Every row gives one point. Two turns around zero, p and q, are shown by what they do to some points. Where does a point land after both, in the order given? Backwards means that the second turn is done in reverse. Each puzzle has new turns, and all numbers are rounded.

Turn p:
[ 1.37 -0.90  0.51] -> [0.51 1.32 0.97]
[-1.23  1.56 -1.47] -> [-0.40 -1.18 -2.13]
[-0.40  0.98  0.38] -> [-1.03 -0.30 -0.33]
[ 0.26 -1.64  0.59] -> [0.92 0.16 1.50]
Turn q:
[ 0.54 -0.94 -0.62] -> [ 1.00  0.13 -0.74]
[-0.31 -2.09  1.25] -> [ 1.86 -1.34  0.89]
[-0.31  1.97  0.24] -> [-1.85  0.57  0.54]
[-0.32  0.76 -1.83] -> [-1.04  0.26 -1.70]
[0.39 0.30 0.96] -> [0.03 0.37 1.01]
Where do these land?
p, then q: [-0.64 -1.96  0.98] -> [1.27 0.18 1.89]
q, then p: [ 0.26  1.92 -0.81] -> [-0.77 -1.60 -1.13]
p, then q: [ 1.02  0.28 -0.21] -> [-0.94  0.51 -0.16]
p, then q: [0.89 1.51 0.65] -> [-1.65 -0.81 -0.34]
p, then q: [-1.28  0.18 -0.69] -> [ 1.14 -0.35 -0.85]
q, then p: [-0.25 -1.93  0.08] -> [1.15 1.49 0.51]

Turn p:
[ 1.15 -0.84  1.01  1.30] -> [-0.09 -1.79  0.72 -0.99]
[ 0.95  0.54 -0.18  0.52] -> [ 0.71 -0.21 -0.18 -0.96]
[-0.60 -0.49 -1.00 -0.06] -> [ 0.43 -0.04 -0.41  1.12]
[-1.36  1.21  0.90 -0.98] -> [-0.89  1.92  0.77  0.14]
[-0.59  1.13  0.51 -2.88] -> [-1.80  2.42 -1.03 -0.08]
[-0.64 -0.13 -1.36  0.52] -> [ 1.16  0.01 -0.19  1.07]
[ 1.09 -1.42  0.12  1.59] -> [ 0.48 -2.30  0.32 -0.31]
Turn q:
[-0.51  0.54 -1.82 -0.58] -> [ 0.04  1.84  0.85 -0.28]
[0.45 0.44 1.01 2.20] -> [-0.14 -0.84 -1.15  2.05]
[ 1.20  0.34 -0.22 -2.53] -> [ 1.67 -0.26  1.67 -1.54]
[-0.16 -1.28  0.11  0.39] -> [-0.34 -0.10 -1.18 -0.56]
[-0.99 -0.04  0.91  0.52] -> [-1.24 -0.64 -0.18  0.33]
Where do these land?
p, then q: [0.56 1.89 0.05 0.25] -> [ 1.11 -0.42  1.58 -0.20]
q, then p backwards: [ 0.63  0.19  0.10 -0.35] -> [ 0.07  0.11 -0.26  0.69]
q, then p: [-0.31 -0.95 -1.77  0.60] -> [ 1.13  1.67 -0.55 -0.34]
q, then p: [ 0.43 -1.57  2.31  0.06] -> [-0.49 -1.37 -1.45  1.94]
p, then q backwards: [-2.44  0.54 -0.84  0.59] -> [ 0.68  2.22 -1.24  0.61]
q, then p: [ 1.13 -0.10  0.15 -1.15] -> [-0.90 -0.58 -0.89 -0.83]

Turn p:
[-0.63  0.56  1.07 -1.04 -1.80 -0.83] -> [ 0.66  1.90 -1.38 -0.90  0.14 -0.29]
[ 1.80  1.00 -1.04  1.29 -0.28  0.36] -> [ 0.58 -0.85  0.04  0.89 -0.65  2.22]
[ 0.13 -0.03  1.90  0.82 -1.16 -1.36] -> [ 2.11  1.15 -0.49  0.09 -0.90 -0.80]
[-0.36  1.88 -0.20 -2.00  0.31 -0.95] -> [-0.82  1.57 -1.14  0.88  1.84  0.31]
[-1.45 -0.82 -0.10 -0.34  2.41 -0.04] -> [-1.52 -0.58  1.06  0.78  0.68 -1.96]
[ 1.33 -0.14 -0.77 -0.51  0.68  1.12] -> [-0.23 -1.11  0.80 -0.21  1.01  1.18]
[ 0.00  0.13  0.81 -0.08 -0.85  0.23] -> [ 0.57  0.79  0.03 -0.66 -0.23  0.13]
[ 0.43 -1.20 -1.92  0.22  1.25 -0.08] -> [-0.87 -2.41 -0.07  0.49  0.31 -0.13]
[-1.25 -1.38  0.24  1.64 -0.57  1.53] -> [-0.48 -0.47  1.14 -1.36 -2.20 -0.65]
Turn q:
[-0.29  1.04  0.33  0.31  1.68  1.00] -> [-0.55 -0.05  0.09 -1.74  1.27 -0.52]
[ 1.24 -1.31 -1.20  0.66 -1.62  1.12] -> [ 1.12 -0.24  1.01  2.24  0.18 -1.27]
[ 1.66 -1.48 -0.11  0.82 -0.96 -0.98] -> [ 0.04 -0.50 -0.77  2.58  0.13  0.05]
[ 1.02  0.35 -1.26 -0.68  0.93 -0.20] -> [ 1.13 -0.88  0.04 -0.22  1.13  0.86]
[-0.69  1.60  1.48 -1.20 -0.75 -0.03] -> [ 0.26  0.18 -1.00 -1.69 -1.76 -0.42]
[-1.92  1.75 -0.10  0.22  1.01 -0.34] -> [-0.33  1.64 -0.01 -2.12  0.30  0.75]
[-1.02 -1.96  0.87 -0.14 -0.27 -0.57] -> [-1.69 -0.16  0.64  0.94 -1.25  0.57]
Where do these land?
p, then q backwards: [-1.24  1.07  2.21 -0.89  1.51 -1.47] -> [-0.03  0.10 -0.86  3.00 -1.32  1.15]
q, then p: [ 2.25  0.04 -1.34 -0.20  0.05  0.80] -> [ 1.38 -1.99  0.80  0.85  0.44 -0.35]
q, then p: [-1.31 -0.80  0.79  2.49  0.50  0.61] -> [-1.22  1.88 -0.20  1.65 -0.68 -1.25]
p, then q: [-0.44 -0.12 -1.25 -0.23  0.00  0.89] -> [-0.48  0.22  1.26 -0.37 -0.77  0.15]
p, then q: [ 0.07 -0.88 -1.31 -0.77  0.23 -1.23] -> [-0.25  0.02  1.11  0.82  0.83  1.41]
q, then p: [ 0.06  0.84  0.57  1.31  1.31 -0.74] -> [-1.98 -0.15  0.08  0.83  0.60 -0.06]
p, then q: [ 0.65 -1.00  0.09 -0.89 -1.85  1.14] -> [ 1.07 -1.98  0.78 -0.78 -0.76  0.26]
q, then p backwards: [-0.03  0.86  0.25 -0.82 -1.74 -0.02] -> [-0.21 -0.36  0.78  1.33 -1.19 -0.73]

Turn p:
[-0.24  1.09 -1.11 -0.92  0.48  0.45 -2.06 -0.54] -> [ 1.43 -0.36 -0.88 -0.21  0.95  0.13  0.28 -2.07]
[-0.92  0.45  0.52 -1.40 -0.28  1.54 -0.04 -1.77] -> [ 1.82  1.63 -0.34 -0.55  1.45  0.14  0.38  0.44]
[-1.12  0.18 -0.68 -0.93 -0.15  1.27  0.48  0.52] -> [ 0.60  1.65 -0.28 -0.63 -0.72  0.50  0.28 -0.58]
[-0.48 -0.06  0.80  0.54 -0.70 -1.55 -0.33  1.02] -> [ 0.00 -1.33 -0.69  0.47 -1.35 -0.15 -0.34  0.88]
[ 0.48  0.65 -0.54 -2.40 -0.72 -1.34 -0.97  2.08] -> [-0.59 -0.17 -3.20  0.43 -0.82  0.49 -1.11 -1.17]
[ 0.58  0.60 -0.21  1.07  2.05 -0.76  0.21 -0.67] -> [-0.39 -1.40  1.58 -0.80  0.83  0.27 -0.95 -0.50]
[ 0.78  1.10  0.56  1.42 -0.65  0.64  0.19 -1.07] -> [-0.20 -0.60  0.48 -1.08  0.96 -1.12  1.26  0.78]
[ 0.30 -1.63  1.65  1.50 -0.17  1.56  1.01 -0.43] -> [-0.31  1.16  1.98  0.63 -0.04 -1.65  0.42  1.66]
[ 0.63 -2.38 -0.98  1.12  0.14 -1.83  1.51  0.86] -> [-2.38 -0.60  1.33  1.73 -1.26  1.38 -0.24  0.58]
Turn q:
[-1.18  0.29 -1.62  0.22 -1.95  0.47 -0.49  0.31] -> [ 0.49  1.29 -1.52 -0.54  1.12  0.02 -0.54 -1.57]
[-2.13 -0.11 -0.90 -0.59  0.33  0.50  0.63 -2.09] -> [ 1.09  0.41 -1.55  1.11 -0.82 -0.43  1.99 -1.03]
[ 0.75 -0.07 -0.57 -1.15 -1.02 -0.20  0.71  0.31] -> [-0.39  0.01 -0.46  1.20  0.24  0.37 -1.34 -0.35]
[-0.08  0.37 -0.84  0.34  0.90  0.27  0.49  1.32] -> [-0.88  1.54  0.62 -0.03 -0.08 -0.47 -0.01  0.23]
[ 0.17  0.03  6.01  0.31  0.00 -0.05  0.44  0.07] -> [ 1.25 -3.62  4.06 -1.03 -1.60  0.92 -0.05 -0.88]
[ 1.30 -0.92 -0.85  0.64  0.36  0.76 -0.28  0.18] -> [-1.28  0.18 -0.88 -0.81 -0.53  0.08 -0.46  0.94]
[ 0.22  0.49  0.93 -0.67  0.72  0.22 -1.21  0.17] -> [ 1.23 -0.09  0.74 -0.33 -0.36  0.07 -0.33  1.11]
[ 0.53  0.91 -1.29  0.61  0.13 -0.60  0.16 -0.87] -> [-0.58  0.48 -0.72  0.45  1.06  0.81  0.94  0.59]
[ 0.44 -0.99 -0.88  0.28  0.53 -1.37 -0.45  0.62] -> [-0.94 -0.20 -0.29 -0.01  0.96 -1.37 -0.23  0.95]
Where do these land?
p, then q: [-0.13  1.30  0.28  1.66  1.10 -0.54  1.28  1.53] -> [ 1.88 -1.21 -0.35  0.44 -0.06 -1.01 -1.60 -1.06]
q, then p: [-0.72 -0.70 -1.45  0.19  0.62  0.76  0.72  1.27] -> [ 0.86 -1.26 -1.01 -1.17 -0.17  1.08  0.44  0.37]
p, then q: [-0.49 -0.16 -1.25 -1.13 -1.49 -2.30 -0.86 -1.63] -> [-2.27  1.48 -1.26 -1.04 -1.98 -0.06  0.22  0.11]
p, then q: [-1.72 -0.80 -0.59 -0.36 -0.27  0.11 -0.54  1.87] -> [-0.17 -0.35 -1.24 -0.57  1.02  1.90 -0.54 -1.00]
p, then q: [-1.52  2.02  1.57 -0.36  0.25  0.51  1.40 -1.39] -> [ 0.46  0.82  1.02  1.22 -0.59  0.04 -2.56  1.69]
q, then p backwards: [ 0.35 -0.08 -0.15  0.22 -0.03  1.08 -1.10 -0.59] -> [-0.94  1.01  0.21 -0.54 -0.53 -0.31  0.51  0.19]
q, then p: [ 1.32 -0.83  0.35  0.17 -1.24  0.99 -0.10 -1.02] -> [ 0.50  1.34 -0.08  1.25 -0.03  0.24  1.20 -1.02]
p, then q: [ 1.56  0.28 -0.10 -1.45  0.38 -1.53 -1.06  1.54] -> [ 0.54  0.44 -2.44 -0.91  0.75 -1.19  1.11  0.35]
q, then p: [ 1.35 -1.03  1.33  1.06  0.67  0.92  0.26 -1.58] -> [-0.12  2.23 -0.44  1.26 -1.23  0.39  0.84  0.71]

Turn p:
[ 0.38 -1.68 -0.41 -1.15  1.30 -0.81 -0.27  0.44  1.03] -> [-0.03 -0.75  2.59  0.64 -0.26 -0.43 -0.07  0.23 -0.38]
[ 0.71 -1.38 -0.28 -1.41 -0.75 -1.68 -1.13 -0.21  1.99] -> [ 0.73  0.09  2.73  0.11 -0.92  0.47  1.76 -0.81 -0.53]
[-0.37 -1.78  0.50  1.32 -0.65  0.65  0.78 -0.30 -1.54] -> [-1.96  1.14 -0.55  0.41 -0.31  0.63 -1.58 -0.80 -0.10]
[ 0.20  0.33  1.00  1.17  0.09 -0.85  0.42 -0.24 -1.70] -> [-0.58 -0.44 -1.55  0.28 -1.43  0.72 -0.87  0.09  0.12]
[ 0.49 -0.72  1.01  1.14  0.17  0.69  0.94 -2.41 -1.98] -> [-0.12  1.77 -1.20  0.65 -1.04  1.27 -2.52  0.39  0.00]
[-1.67  1.97 -1.02  0.37 -0.13  0.37  0.27 -0.27 -0.95] -> [-0.37  0.47 -1.91 -0.30  0.62 -0.60  0.77  1.40  1.28]
[ 1.67 -0.88 -1.12  0.05  0.19 -0.63 -0.84  0.43  1.74] -> [ 0.66 -0.12  1.59  0.30 -0.44 -0.96  0.93 -0.48 -1.97]
[-0.46  2.77 -0.41 -1.09 -0.66  1.14  0.66  1.08 -0.87] -> [ 0.82 -0.51 -1.82 -1.65  1.03 -1.37  0.30  0.00  1.83]
[-1.18  1.67  0.57 -0.12  0.34  1.86 -1.36  1.23 -0.09] -> [ 0.56 -1.04 -1.46  0.64  2.48 -0.32  0.47 -0.39  0.95]
[ 0.23 -0.29  0.15 -0.28  0.10 -0.74  0.53  0.25  2.37] -> [ 0.29 -0.59  1.57 -1.08  0.28  0.59  0.82  0.36 -1.21]
Turn q:
[-0.30 -0.79  4.60  0.10  0.04  0.95 -1.13 -0.44  1.25] -> [ 2.53  0.17 -0.71  1.13  1.75 -1.27 -0.79  0.16 -3.51]
[-0.11 -0.22 -0.22  1.19 -0.78  0.29 -0.90 -0.73 -0.60] -> [ 1.46 -0.22  0.01  0.61 -0.54  0.05  0.66 -0.33  0.74]
[ 0.34  2.08 -0.95  0.03 -0.22  1.21 -0.69  0.53  0.25] -> [-0.41 -0.61 -1.44 -0.39  1.19  0.51  0.60 -1.17  1.23]
[-1.02  1.19 -1.43  0.43 -0.11  0.25 -0.75 -0.36 -0.20] -> [-0.15  0.02 -0.45 -0.22  0.12 -0.29  1.69 -0.47  1.44]
[-0.72 -0.86 -0.67 -0.99 -0.51  1.00 -1.01 -0.01 -0.14] -> [-0.41 -0.35 -0.34  0.97 -0.63 -1.48  0.02 -0.96  0.35]
[-0.54  0.01 -1.04  0.42  1.15 -0.71  2.78 -1.02 -0.87] -> [-0.68  0.20  1.83 -2.52 -1.31  0.58  0.70  0.42 -0.09]
[ 0.57 -0.57 -0.33 -1.58 -0.42 -0.51 -1.31 -0.36 -1.20] -> [ 0.04  0.92 -0.80  0.52 -1.00 -1.11 -1.32  0.02  1.11]
[ 2.64 -0.54 -0.78  0.46  0.12 -1.89  0.36 -0.36  2.42] -> [-0.84  2.09  1.11  1.29  0.35  2.97 -0.91 -0.20 -0.18]
[-0.77 -0.18  1.50 -1.56 -0.45 -1.63  1.63  1.41  0.13] -> [-1.49 -0.06 -0.75 -0.37 -0.51 -0.18 -0.69  2.35 -1.90]
[-0.35  0.31  0.20  1.08  1.84  0.53  0.19  1.93 -0.12] -> [-0.34 -1.53  1.13 -0.53  2.02 -0.21 -0.02  0.77  0.34]
[ 0.27 -0.44 -0.88  0.43 -0.67  0.50  0.82 -0.59 -0.94] -> [ 0.31 -0.63  0.40 -0.48 -1.46  0.44  0.04 -0.60  0.49]
Where do these land?
p, then q: [-0.74 -1.24  1.45  0.02 -1.43  1.17  1.45  1.33 -0.99] -> [-0.09  1.58 -0.12  0.25  0.25 -2.37  1.43 -1.43 -0.32]
q, then p: [ 1.61  0.15  0.93 -1.27 -1.95  0.10 -0.70 -0.10 -1.65] -> [ 0.63  1.40  0.06  0.93 -0.32 -1.73  1.96 -1.11 -0.84]
q, then p: [ 0.88 -0.30 -0.84 -0.98 -1.60 -0.77 -1.65 -0.17  0.72] -> [-0.24  1.03 -1.59 -0.04  0.65 -0.28  1.53  0.68 -1.41]
q, then p: [-0.69  1.07 -0.34  1.35  0.69  0.21  0.88  0.98  1.53] -> [-0.86 -0.41  0.53 -0.20  1.06  0.13 -2.14  0.96  0.53]
q, then p: [ 1.61 -1.68 -0.15 -2.16  0.97  0.93 -1.22 -1.05 -0.14] -> [ 1.59  0.38 -1.01  1.75 -1.04  1.49  2.04  0.52 -0.05]
q, then p: [-1.73 -1.07  1.54  1.39  0.36  0.16  0.96 -1.39 -0.76] -> [ 0.24 -0.83 -0.07 -1.12 -2.17  0.15 -1.52 -1.64  0.57]
q, then p: [ 0.81  0.18 -0.01  0.32  0.52  0.13 -0.16 -0.05  1.36] -> [ 0.48  0.02 -0.69  0.65  0.65  0.22 -0.83  0.82 -0.02]
p, then q: [-1.16  0.49  0.34 -1.09  0.07 -0.28 -0.33 -1.26  1.26] -> [-0.49 -1.04  0.02 -0.58  1.29  0.64 -0.96 -0.60 -1.12]
p, then q: [ 0.22  1.10 -0.27  0.81 -0.20 -2.52  0.71  2.10 -1.86] -> [-1.48 -0.08  0.20  1.89 -3.08 -0.18  1.04  0.45 -0.38]
p, then q: [-0.90  0.87 -1.67  1.22  1.28 -0.30  1.21 -1.17  0.17] -> [-1.65 -1.60 -0.64  0.07  0.68 -0.03 -0.06  1.75  1.11]
p, then q backwards: [ 0.08  0.45 -0.98  0.39  1.29  1.16 -1.16  0.78  0.36] -> [-1.05 -0.35  1.26  0.02  0.36  0.57 -1.44  0.88  0.56]
